Each row is a point. Each copy is the shape, with its points in the same order, turned, moved and blurred by noise. Is it also mirrored, or only turned?
In the rows, 128 means zero.

Shape:
[[168 175]
 [ 51  97]
 [172 136]
 [186 103]
 [156 141]
 [135 105]]
Copy 1 (6 x 2):
[[102 216]
 [201 108]
 [ 98 161]
 [ 78 144]
 [109 172]
 [127 135]]
Copy 1 is: mirrored
Copy 2:
[[151 188]
 [ 77  67]
 [174 155]
 [197 130]
 [158 152]
 [153 111]]
Copy 2 is: only turned

Shape (8 x 3):
[[119 143 161]
 [178 124  31]
 [ 95 109 161]
 [ 93 126 155]
 [109 170 147]
 [190 160 146]
 [177 167 148]
 [119 105  33]]
Copy 1:
[[134  66 126]
 [132 208 129]
 [117  57 164]
 [112  63 143]
 [115  74 101]
 [187 109  97]
 [178 100  89]
 [ 84 183 158]]
Copy 1 is: mirrored
Copy 2, 8 rows:
[[114 132 159]
 [139 146  22]
 [ 90  94 163]
 [ 93 111 157]
 [101 158 157]
 [183 152 134]
 [169 162 139]
 [ 84 120  30]]
Copy 2 is: only turned
Copy 3:
[[111 106 156]
 [153 163  34]
 [ 99  82 139]
 [ 85  96 147]
 [ 93 137 160]
 [176 147 147]
 [176 144 146]
 [ 98 129  30]]
Copy 3 is: only turned
Copy 4:
[[141 158 127]
 [116  36 200]
 [151 137  86]
 [138 149  96]
 [106 161 132]
 [157 152 198]
 [146 159 189]
 [102  36 144]]
Copy 4 is: mirrored

Shape:
[[183 134  96 178]
 [ 87 146 103 100]
 [ 36 132 154  95]
 [159  85  71 137]
 [ 94 145 128  73]
 [119 154 166 198]
 [211  94 104 136]
 [164  89  91 124]
 [138 113  82 102]]
Copy 1:
[[181 125 103 182]
 [ 65 127 121 136]
 [ 45 152 121  67]
 [140  76  61 162]
 [ 70 108 145 106]
 [162 198 120 123]
 [190  71  98 157]
 [146  73  83 144]
 [108  80  99 148]]
Copy 1 is: mirrored
Copy 2:
[[176  96  80 176]
 [113 130 176 134]
 [ 48 143 175  98]
 [166  52 127 153]
 [117 139 173  95]
 [ 99 148  61 155]
 [195  57  88 127]
 [158  57 116 128]
 [153  88 161 126]]
Copy 2 is: mirrored
Copy 3 (9 x 4):
[[123  75  80  72]
 [117 163 119 153]
 [ 87 182 166 184]
 [163  87  66 119]
 [131 178 139 149]
 [ 50  74 149 100]
 [187  64 106  76]
 [171  87  95 116]
 [168 133  96 117]]
Copy 3 is: mirrored
Copy 4 (9 x 4):
[[126  88  67 186]
 [ 92 192 101 131]
 [ 97 243 151 135]
 [162 126  44 140]
 [ 89 186 113  99]
 [105 141 138 224]
 [155  81  71 133]
 [159 116  76 130]
 [126 152  71 113]]
Copy 4 is: mirrored

Shape:
[[165 121  87  57 129 193]
 [111 149 172 133 152 150]
 [135 128 149 188 126 161]
 [ 59 140  60 120 120  59]
 [120 165 116 165 192 147]
 [ 86 146 127 174 152 139]
 [152 108 107  62 137 199]
 [109 130 117 170 150 163]
 [ 56 137  64  90  72  75]
 [158  61 130  67 140 162]
 [ 98 165  71 103  86  43]
 [ 91 136 173 165 142 177]]
Copy 1:
[[157 123 127  62 198 143]
 [109 114 209 123 138 136]
 [133 123 192 135  90 188]
 [ 38  85  84 166 135  91]
 [103 121 180 155 159 184]
 [ 89  94 160 153 120 175]
 [170 120 147  59 192 140]
 [115  96 173 139 132 188]
 [ 44  69  78 108 119  82]
 [198 107 154  90 172 108]
 [ 40 129  83 100 117  75]
 [116  81 212 118 116 167]]
Copy 1 is: only turned
Copy 2:
[[137  82  98  56 134 151]
 [118 115 203 138 142 140]
 [145  85 179 173 116 112]
 [ 41 149 107 157 185  59]
 [168 129 176 155 183 111]
 [123 106 181 177 173 103]
 [132  82 113  65 137 169]
 [137  86 168 164 157 109]
 [ 12 118 108 122 167  56]
 [107  97  94 108 102 192]
 [ 38 168 108 124 143  34]
 [122  79 216 162 142 141]]
Copy 2 is: mirrored
Copy 3, 12 rows:
[[143 193  94  44 131 127]
 [146 139 134 155 176 122]
 [181 113 116 164 123 136]
 [ 21 105 118 140  91 105]
 [139 127  75 169 156  83]
 [122 111  96 179 143 129]
 [147 182  96  49 152 142]
 [145 119  84 154 135 132]
 [ 14 136 146 121  78 139]
 [150 127 129  31 154 137]
 [ 33 138 165 133  67  86]
 [158 124 115 177 171 162]]
Copy 3 is: only turned
